Each row is a point. Before rounding, the points of a table are all equally far from one centre. They may lie mostly on one side of it. Where is the centre, to within rounding?

Points (6 x 3):
[[ 0.30  0.43 -0.12]
 [ 0.20  0.39 -0.16]
 [-0.21  1.03  0.59]
 [-0.14 -0.22  0.03]
 [-0.59  0.55  0.19]
 [-0.13  0.12 -0.15]]
Centre: [0.02 0.29 0.59]

Points (12 x 9):
[[ 0.58  0.39  0.31  0.62  0.30 -0.30 -0.49 -0.23  0.04]
 [-0.26  0.22  0.21  0.63 -0.01 -0.10  0.28 -0.89  0.22]
 [ 0.37  0.02  0.51  0.45 -0.38 -0.11  0.15 -0.32  0.46]
 [ 0.01  0.44  0.33  0.63 -0.04 -0.22 -0.53 -0.19  0.38]
 [ 0.73  0.04 -0.15  0.78  0.03 -0.50  0.41 -0.60  0.20]
 [ 0.36  0.24  0.57  0.53 -0.18 -0.38 -0.38 -0.42  0.10]
 [ 0.09  0.39  0.20  0.80  0.11 -0.53  0.30 -0.34  0.49]
 [-0.05  0.07  0.19  0.11  0.07 -0.98  0.12 -0.31  0.19]
 [ 0.50  0.58 -0.08  0.04 -0.03 -0.61 -0.51 -0.20  0.19]
 [ 0.66  0.70 -0.35  0.39 -0.37 -0.54 -0.01 -0.49 -0.12]
 [ 0.32  0.21 -0.05  0.56  0.03 -0.38  0.22 -0.54  0.79]
 [ 0.14  0.29 -0.02  0.55 -0.61 -0.46 -0.45 -0.67  0.00]]
Centre: [ 0.15  0.09 -0.21  0.33  0.00 -0.15  0.02 -0.23 -0.05]

Points (23 x 20):
[[-0.16 -0.41  0.72  0.30 -0.06  0.11 -0.03  0.49  0.43  0.03  0.28  0.28
   0.10 -0.18 -0.35  0.56  0.28  0.04  0.20 -0.63]
 [-0.17  0.05  1.30 -0.05 -0.01 -0.05  0.76  0.44  0.40 -0.28  0.07  0.19
   0.17  0.30 -0.12  0.23 -0.05 -0.11  0.17 -0.10]
 [-0.33  0.33  0.87  0.38  0.01  0.18  0.28  0.57  0.36 -0.13  0.34  0.40
  -0.30 -0.06 -0.69  0.22 -0.41  0.01 -0.23 -0.15]
 [ 0.11 -0.03  0.62  0.24 -0.19  0.32  0.36  0.29  0.35 -0.21  0.63  0.34
   0.45 -0.24 -0.51  0.56  0.29  0.03  0.40  0.08]
 [-0.42  0.20  1.19  0.53  0.47  0.07  0.32  0.50  0.38 -0.32  0.19  0.21
   0.21  0.09 -0.42  0.26  0.17  0.25 -0.09  0.18]
 [-0.21  0.48  0.70  0.74  0.48 -0.18  0.33  0.51  0.83 -0.64  0.26  0.45
   0.57  0.22 -0.22  0.29 -0.16  0.53 -0.34 -0.05]
 [-0.08 -0.11  0.67 -0.22  0.56  0.41  0.20  0.30  0.60  0.11 -0.31  0.53
   0.42 -0.08 -0.38  0.59 -0.31  0.39  0.00  0.01]
 [-0.16 -0.08  0.82  0.13 -0.34  0.12  0.73  0.20  0.49 -0.08  0.09  0.45
   0.28 -0.05 -0.17  0.85 -0.03  0.27  0.09 -0.26]
 [-0.45 -0.02  0.60  0.34 -0.07  0.05  0.87 -0.03  0.37 -0.18  0.18  0.42
   0.54  0.04  0.17  0.62  0.00  0.15 -0.69  0.07]
 [ 0.00 -0.05  1.03  0.28  0.25 -0.27  0.63  0.35  0.09 -0.51  0.27  0.41
   0.53  0.18 -0.11  0.63 -0.38  0.05 -0.31 -0.31]
 [-0.06  0.20  0.92  0.17  0.51 -0.09  0.50  0.32  0.68 -0.14  0.45  0.24
   0.20  0.00 -0.37  0.55 -0.60  0.55 -0.33  0.05]
 [-0.11  0.33  1.07  0.48  0.12 -0.10  0.74  0.26  0.81 -0.62  0.17  0.17
   0.51 -0.53  0.09 -0.06 -0.24  0.25 -0.34 -0.40]
 [-0.44  0.45  0.97  0.13 -0.13  0.36  0.74  0.37 -0.03 -0.55  0.20  0.38
   0.49 -0.26  0.28  0.10 -0.12  0.10  0.07 -0.28]
 [-0.41  0.53  0.91  0.15  0.20  0.15  0.16  0.35 -0.07  0.21 -0.06  0.27
   0.32  0.26  0.27  0.49 -0.04  0.17 -0.01  0.05]
 [ 0.13  0.24  0.49  0.29  0.08 -0.07  0.20  0.36 -0.63 -0.48  0.58  0.61
   0.43 -0.02  0.01  0.04  0.30  0.30 -0.11 -0.20]
 [-0.19  0.07  0.96  0.14  0.09  0.09  0.94  0.50  0.57 -0.50  0.12  0.53
  -0.03  0.09 -0.23  0.24 -0.30  0.38  0.03 -0.69]
 [-0.15  0.04  0.78  0.20  0.44  0.26  0.41  0.68  0.86 -0.30 -0.07  0.22
   0.56 -0.60  0.03  0.04  0.34  0.53 -0.19 -0.03]
 [ 0.28 -0.04  0.59  0.72 -0.23  0.65  0.33  0.44 -0.20 -0.63  0.14  0.24
   0.56 -0.51  0.14  0.45 -0.18  0.31 -0.24 -0.36]
 [-0.04 -0.12  1.05  0.10 -0.24  0.23  0.81  0.21  0.23 -0.47 -0.10  0.45
   0.53  0.02  0.06  0.60  0.03  0.22  0.08 -0.28]
 [-0.16  0.72  0.33  0.29 -0.01  0.39  0.25  0.40  0.66 -0.45 -0.22  0.07
   0.00  0.60 -0.10  0.54 -0.50  0.77 -0.45 -0.21]
 [ 0.00  0.52  0.64  0.59  0.13  0.24  0.65  0.68  0.41 -0.40 -0.03  0.63
   0.67  0.09 -0.03  0.56 -0.18  0.00 -0.18  0.08]
 [-0.24  0.25  0.67  0.20  0.01  0.43  0.20  0.61  0.59 -0.72  0.62  0.21
   0.15 -0.13 -0.01  0.53 -0.41 -0.21  0.07  0.20]
 [-0.29  0.34  0.64  0.42  0.21  0.48  0.46  0.03 -0.05 -0.50  0.30 -0.23
   0.39 -0.23  0.02  0.86 -0.27 -0.16 -0.20  0.17]]
Centre: [-0.02 -0.07  0.07  0.36  0.12  0.05  0.32  0.13  0.30 -0.30 -0.02 -0.06
  0.26  0.08 -0.04 -0.17 -0.29  0.24  0.04 -0.12]
